Every row gives one point. Each copy is the shape, with its points in the same order, stretched, turned, moved and blurred by noise. Say if it was mirrored as well.

Shape:
0.004  0.005
-0.002  0.000
-0.057  -0.064
0.063  0.024
0.023  -0.048
Copy 1:
0.006  -0.006
0.002  -0.016
-0.006  -0.119
0.034  0.046
0.039  -0.046
Copy 1 is: only turned
Copy 2, 5 rows:
-0.018  -0.004
-0.026  0.002
0.045  0.068
-0.047  -0.085
0.025  -0.039
Copy 2 is: mirrored
Copy 3 (5 x 2):
-0.008  0.005
-0.011  -0.005
-0.102  -0.084
0.069  0.028
-0.002  -0.050
Copy 3 is: only turned
Copy 4:
-0.006  -0.005
-0.004  0.005
-0.084  0.016
0.055  0.029
-0.017  0.059
Copy 4 is: mirrored

Shape (7 x 3):
0.077  0.019  -0.044
-0.011  0.015  -0.010
-0.035  -0.014  0.001
0.059  -0.064  -0.073
-0.076  0.014  -0.007
0.013  -0.018  0.003
0.048  -0.039  -0.041
Copy 1, 7 rows:
0.007  0.053  -0.102
0.005  0.016  -0.004
-0.006  -0.020  0.015
0.028  -0.044  -0.124
0.021  -0.012  0.062
-0.024  -0.010  -0.031
0.004  -0.021  -0.092
Copy 1 is: mirrored
Copy 2, 7 rows:
0.011  -0.070  -0.026
0.014  0.008  0.033
-0.007  0.034  0.041
-0.080  -0.088  0.006
0.020  0.050  0.076
-0.015  -0.003  0.009
-0.053  -0.053  -0.006
Copy 2 is: mirrored

Shape (9 x 6):
0.035  -0.007  -0.011  0.011  -0.010  0.051
-0.004  -0.051  -0.009  0.002  -0.018  -0.035
-0.056  0.025  -0.026  -0.037  0.113  -0.053
-0.081  0.054  -0.004  -0.040  -0.015  -0.044
0.005  -0.017  0.077  0.030  -0.021  -0.017
0.025  0.001  0.033  -0.012  -0.014  -0.011
0.076  0.012  -0.007  0.036  -0.020  -0.003
-0.047  -0.058  -0.009  0.068  0.027  -0.035
0.017  -0.001  0.036  0.051  0.031  0.031
Copy 1:
0.038  0.042  0.005  0.012  0.056  -0.013
0.017  -0.007  -0.021  -0.032  -0.010  0.034
-0.071  -0.082  -0.102  0.046  -0.062  0.008
-0.049  -0.035  -0.029  -0.019  -0.090  -0.084
0.075  -0.033  0.013  0.016  -0.035  0.025
0.067  -0.028  -0.001  -0.003  0.009  -0.013
0.059  -0.025  0.064  -0.013  0.057  -0.004
-0.051  -0.011  -0.024  0.012  -0.065  0.083
0.036  -0.005  0.004  0.061  0.002  0.026
Copy 1 is: mirrored
Copy 2 (9 x 6):
0.023  0.007  -0.007  -0.073  0.009  -0.047
-0.043  0.007  -0.020  -0.016  0.021  0.018
0.026  0.014  -0.028  0.138  0.031  0.055
-0.021  0.001  -0.024  0.112  -0.062  0.014
-0.018  0.033  0.053  -0.047  0.003  0.049
-0.009  0.024  0.018  -0.008  -0.004  -0.008
0.004  -0.024  0.038  -0.060  0.019  -0.031
-0.015  -0.020  -0.009  -0.036  0.050  0.115
0.028  0.012  0.021  -0.063  0.011  0.027
Copy 2 is: only turned
Copy 3 (9 x 6):
-0.046  0.001  0.008  -0.043  0.010  0.063
0.008  0.003  0.001  -0.029  0.025  -0.077
0.029  -0.161  -0.039  0.073  0.011  -0.073
-0.065  -0.022  0.016  0.099  -0.049  -0.070
0.047  0.035  0.083  0.017  0.056  0.009
0.001  0.012  0.008  0.027  0.029  0.015
0.032  0.015  -0.027  -0.024  -0.022  0.086
0.049  -0.060  0.060  -0.068  0.015  -0.082
0.026  -0.026  0.057  -0.029  0.048  0.071
Copy 3 is: only turned

Shape:
0.039  0.044  -0.005  0.012  -0.045  -0.041  0.040  -0.016
-0.075  0.009  0.023  -0.040  -0.095  0.016  0.009  -0.016
0.057  0.017  -0.082  0.023  0.002  -0.020  0.036  -0.033
-0.039  -0.063  0.049  -0.025  -0.053  0.002  -0.044  -0.025
0.020  0.034  -0.029  0.031  0.010  -0.032  0.052  0.049
-0.003  0.025  -0.069  0.021  -0.022  -0.072  -0.019  0.048
-0.042  -0.081  0.049  -0.035  -0.064  0.038  -0.034  0.041
-0.010  0.052  -0.057  0.051  0.047  -0.027  -0.002  0.027
-0.046  -0.055  0.036  -0.122  -0.011  0.015  -0.027  0.022
0.012  0.022  -0.048  0.029  0.013  0.000  0.058  0.023
-0.044  0.039  -0.112  0.023  0.009  -0.050  -0.017  0.030
-0.027  -0.021  0.040  -0.064  -0.082  0.085  -0.062  0.011
0.007  0.045  -0.053  -0.009  -0.010  -0.040  -0.037  0.065
-0.010  0.058  0.001  0.013  0.038  -0.032  -0.031  0.023
Copy 1 (14 x 8):
-0.007  -0.027  0.010  0.062  0.019  -0.053  0.013  0.009
-0.035  -0.054  0.057  -0.023  -0.003  0.005  -0.014  0.012
0.053  -0.026  -0.027  0.027  -0.023  -0.084  0.013  0.012
-0.004  -0.014  0.018  -0.067  0.016  0.029  0.017  -0.037
0.031  -0.018  0.023  0.056  0.019  -0.047  0.052  0.055
0.071  -0.064  -0.007  0.054  0.036  -0.007  0.009  0.019
-0.016  -0.021  0.038  -0.050  -0.016  0.060  0.058  -0.032
0.082  0.001  0.009  0.051  0.017  -0.032  -0.013  0.054
-0.042  -0.018  -0.011  -0.061  -0.032  0.075  0.054  0.013
0.033  -0.014  0.019  0.026  -0.017  -0.058  0.041  0.051
0.100  -0.068  -0.009  0.029  0.014  -0.032  -0.024  0.058
-0.026  -0.005  0.013  -0.006  -0.063  0.089  -0.006  -0.049
0.054  -0.041  -0.028  0.079  0.011  0.025  0.004  0.019
0.045  0.018  -0.006  0.060  0.038  0.013  -0.015  0.041
Copy 1 is: mirrored
Copy 2, 14 rows:
-0.040  0.050  0.028  0.013  0.034  -0.021  0.038  0.006
0.019  0.001  -0.021  -0.064  -0.036  -0.064  0.054  -0.004
-0.052  0.063  0.000  0.023  0.030  0.065  -0.011  -0.004
0.010  -0.007  -0.026  -0.063  -0.063  -0.071  -0.026  0.046
-0.019  0.022  0.064  0.046  0.027  0.017  -0.001  -0.012
-0.029  0.054  0.033  0.082  -0.045  0.004  0.013  0.024
0.066  -0.025  0.006  -0.073  -0.082  -0.055  -0.039  0.056
-0.057  -0.002  0.023  0.073  0.006  0.037  0.015  -0.018
0.098  -0.012  -0.034  -0.041  -0.042  -0.096  -0.034  0.027
-0.022  0.020  0.034  0.020  0.030  0.047  -0.004  -0.033
-0.048  0.045  0.003  0.089  -0.050  0.044  0.018  -0.024
0.075  -0.045  -0.035  -0.091  -0.062  -0.040  0.035  0.080
-0.001  0.022  0.031  0.080  -0.039  0.005  0.028  0.043
-0.030  -0.026  0.021  0.054  0.000  -0.028  0.031  0.013
Copy 2 is: only turned
Copy 3, 14 rows:
0.030  -0.005  -0.042  0.049  -0.019  -0.001  -0.016  0.026
0.113  0.010  -0.007  0.027  -0.034  0.015  0.080  -0.086
-0.013  -0.062  -0.028  0.047  0.005  0.045  -0.035  0.078
0.060  0.032  0.045  -0.006  -0.037  0.004  0.106  -0.034
-0.025  0.029  0.001  0.031  0.022  0.030  -0.060  0.010
-0.071  -0.007  0.014  0.039  0.051  0.024  0.000  -0.019
0.100  0.051  0.117  -0.033  0.001  -0.008  0.099  -0.062
-0.110  0.010  0.023  0.040  -0.006  0.055  -0.059  0.010
0.083  0.017  0.018  -0.083  0.000  0.024  0.118  -0.080
-0.005  0.003  0.011  0.033  0.011  0.040  -0.056  0.030
-0.097  -0.037  0.015  0.048  0.041  0.075  -0.002  -0.040
0.125  -0.031  0.114  -0.045  -0.033  -0.038  0.083  -0.066
-0.059  -0.025  0.034  -0.004  0.051  0.017  -0.019  -0.034
-0.087  0.019  0.012  0.007  -0.025  0.009  -0.026  -0.019
Copy 3 is: mirrored
Copy 4, 14 rows:
0.045  0.045  0.094  0.018  -0.018  -0.004  -0.043  0.001
-0.010  0.010  0.047  0.016  0.026  -0.056  -0.036  -0.072
0.048  0.052  0.032  0.021  0.011  0.020  -0.078  0.057
0.002  -0.015  -0.056  -0.039  -0.010  -0.047  -0.010  -0.032
0.002  0.039  0.093  0.053  -0.008  0.010  -0.019  0.038
-0.003  0.002  0.069  0.067  -0.042  -0.011  -0.066  0.046
-0.014  -0.023  -0.050  -0.020  0.018  -0.081  0.025  -0.013
-0.006  0.024  0.052  0.073  -0.016  0.046  -0.042  0.028
-0.030  0.039  -0.112  0.004  -0.013  -0.090  -0.006  -0.015
0.002  0.045  0.073  0.042  0.024  0.015  -0.032  0.040
-0.022  0.011  0.048  0.087  -0.017  0.009  -0.097  0.028
0.031  -0.015  -0.077  0.018  0.022  -0.077  0.015  -0.046
0.011  0.013  0.036  0.087  -0.045  -0.022  -0.045  0.036
-0.004  0.018  0.017  0.073  -0.050  0.023  -0.013  0.003
Copy 4 is: only turned

Shape:
-0.068  0.071  -0.059  0.022  0.009  0.025  0.021  0.016  0.021  -0.058  -0.028
0.061  0.019  -0.072  -0.066  -0.025  0.049  -0.046  0.029  0.004  -0.056  -0.074
0.061  -0.003  -0.004  0.013  -0.030  0.009  -0.009  -0.073  0.009  0.052  -0.050
-0.004  0.018  0.033  0.060  0.011  -0.017  0.067  0.025  -0.028  -0.005  0.008
0.012  0.053  -0.028  0.012  -0.076  -0.035  -0.039  -0.035  0.022  -0.044  -0.015
0.067  -0.036  -0.048  0.053  -0.052  -0.032  -0.017  -0.018  -0.025  -0.056  0.045
-0.013  0.044  -0.041  -0.054  -0.033  0.001  0.003  0.035  0.025  0.013  -0.050
0.049  -0.007  0.038  -0.038  -0.068  0.046  0.030  0.008  -0.032  -0.030  0.055
0.013  0.001  0.033  0.007  0.021  0.017  -0.061  0.050  0.067  -0.057  -0.044
0.048  0.014  -0.002  0.011  0.006  -0.050  -0.023  -0.053  0.020  -0.064  0.064
-0.052  0.053  -0.029  0.022  -0.016  -0.001  -0.036  0.013  -0.039  0.023  -0.005
-0.049  -0.028  -0.047  0.010  -0.021  -0.041  0.067  0.044  0.021  0.018  0.035
0.051  -0.002  0.031  -0.063  0.030  -0.034  0.024  0.046  0.057  -0.076  -0.005
-0.010  0.015  0.027  0.031  -0.024  -0.009  -0.018  -0.084  -0.032  -0.066  -0.041
-0.023  0.043  -0.014  -0.011  -0.062  0.033  0.065  -0.007  -0.004  0.023  -0.077
Copy 1:
-0.002  0.017  -0.051  -0.009  -0.054  -0.083  -0.116  0.041  -0.015  -0.018  -0.058
-0.038  0.027  0.042  -0.127  0.006  0.021  -0.046  -0.054  -0.082  0.092  -0.041
-0.015  0.016  0.067  0.008  0.005  0.015  0.020  0.020  -0.056  0.025  0.045
-0.007  -0.041  -0.092  0.028  -0.047  -0.010  0.006  0.002  0.041  -0.047  -0.010
-0.022  -0.001  0.044  -0.093  -0.025  -0.074  -0.050  0.049  -0.053  0.004  0.034
-0.015  -0.073  0.004  -0.073  0.029  0.060  0.001  -0.005  -0.014  -0.034  0.065
-0.012  0.018  0.035  -0.042  -0.048  -0.075  -0.035  -0.035  -0.064  0.049  -0.063
-0.078  -0.039  0.022  -0.037  0.023  0.016  0.043  -0.064  0.062  0.009  0.019
0.039  0.063  -0.025  -0.090  0.031  -0.052  0.005  0.007  -0.038  0.017  -0.071
-0.055  -0.023  0.024  -0.054  0.042  -0.002  0.014  0.065  -0.040  -0.066  0.021
0.002  -0.035  -0.037  -0.014  0.006  -0.053  -0.049  0.069  -0.024  0.046  -0.009
0.024  -0.058  -0.005  0.038  -0.049  -0.062  -0.020  -0.052  -0.015  -0.071  -0.042
-0.046  0.016  0.005  -0.086  -0.029  -0.032  0.055  -0.052  -0.045  -0.043  -0.078
-0.010  -0.004  0.037  -0.048  -0.047  0.005  -0.040  0.131  0.035  0.011  0.037
-0.018  0.024  0.031  0.008  -0.106  -0.058  -0.060  -0.036  -0.004  0.046  -0.006
Copy 1 is: only turned
Copy 2:
0.017  0.087  0.089  -0.024  -0.051  -0.035  -0.014  0.030  0.058  -0.033  0.005
0.115  0.014  0.030  0.052  0.001  -0.086  -0.067  -0.033  0.071  -0.097  -0.029
0.052  -0.029  -0.002  0.007  -0.043  0.039  -0.010  -0.084  0.029  0.013  -0.048
-0.018  0.053  0.054  0.018  -0.007  0.010  0.022  0.012  -0.024  0.070  0.024
0.009  -0.034  0.080  -0.022  -0.048  -0.072  -0.002  -0.055  0.034  -0.045  0.000
0.036  -0.040  0.041  0.015  0.045  -0.012  0.060  0.006  -0.039  -0.013  0.014
0.032  -0.005  0.034  0.040  -0.052  -0.052  -0.048  -0.020  0.111  -0.046  -0.016
0.056  0.016  -0.018  -0.038  0.037  -0.104  0.026  -0.004  -0.001  0.047  0.043
-0.030  0.043  0.019  0.004  0.050  -0.055  -0.027  -0.029  0.053  -0.079  -0.029
-0.044  -0.011  0.014  -0.029  -0.013  -0.025  0.060  0.003  -0.089  -0.046  0.026
0.030  0.009  0.078  -0.019  -0.044  -0.038  -0.043  0.017  0.028  0.009  -0.072
-0.026  -0.028  0.016  0.040  0.021  0.018  0.037  0.074  0.071  0.003  0.037
-0.060  0.036  -0.006  0.045  0.033  -0.062  -0.007  -0.011  -0.001  -0.065  0.065
0.031  0.032  0.052  -0.109  -0.007  -0.021  -0.045  -0.037  -0.052  0.019  0.023
0.066  0.031  0.030  -0.010  -0.066  -0.022  -0.040  -0.049  0.121  0.053  0.016
Copy 2 is: mirrored
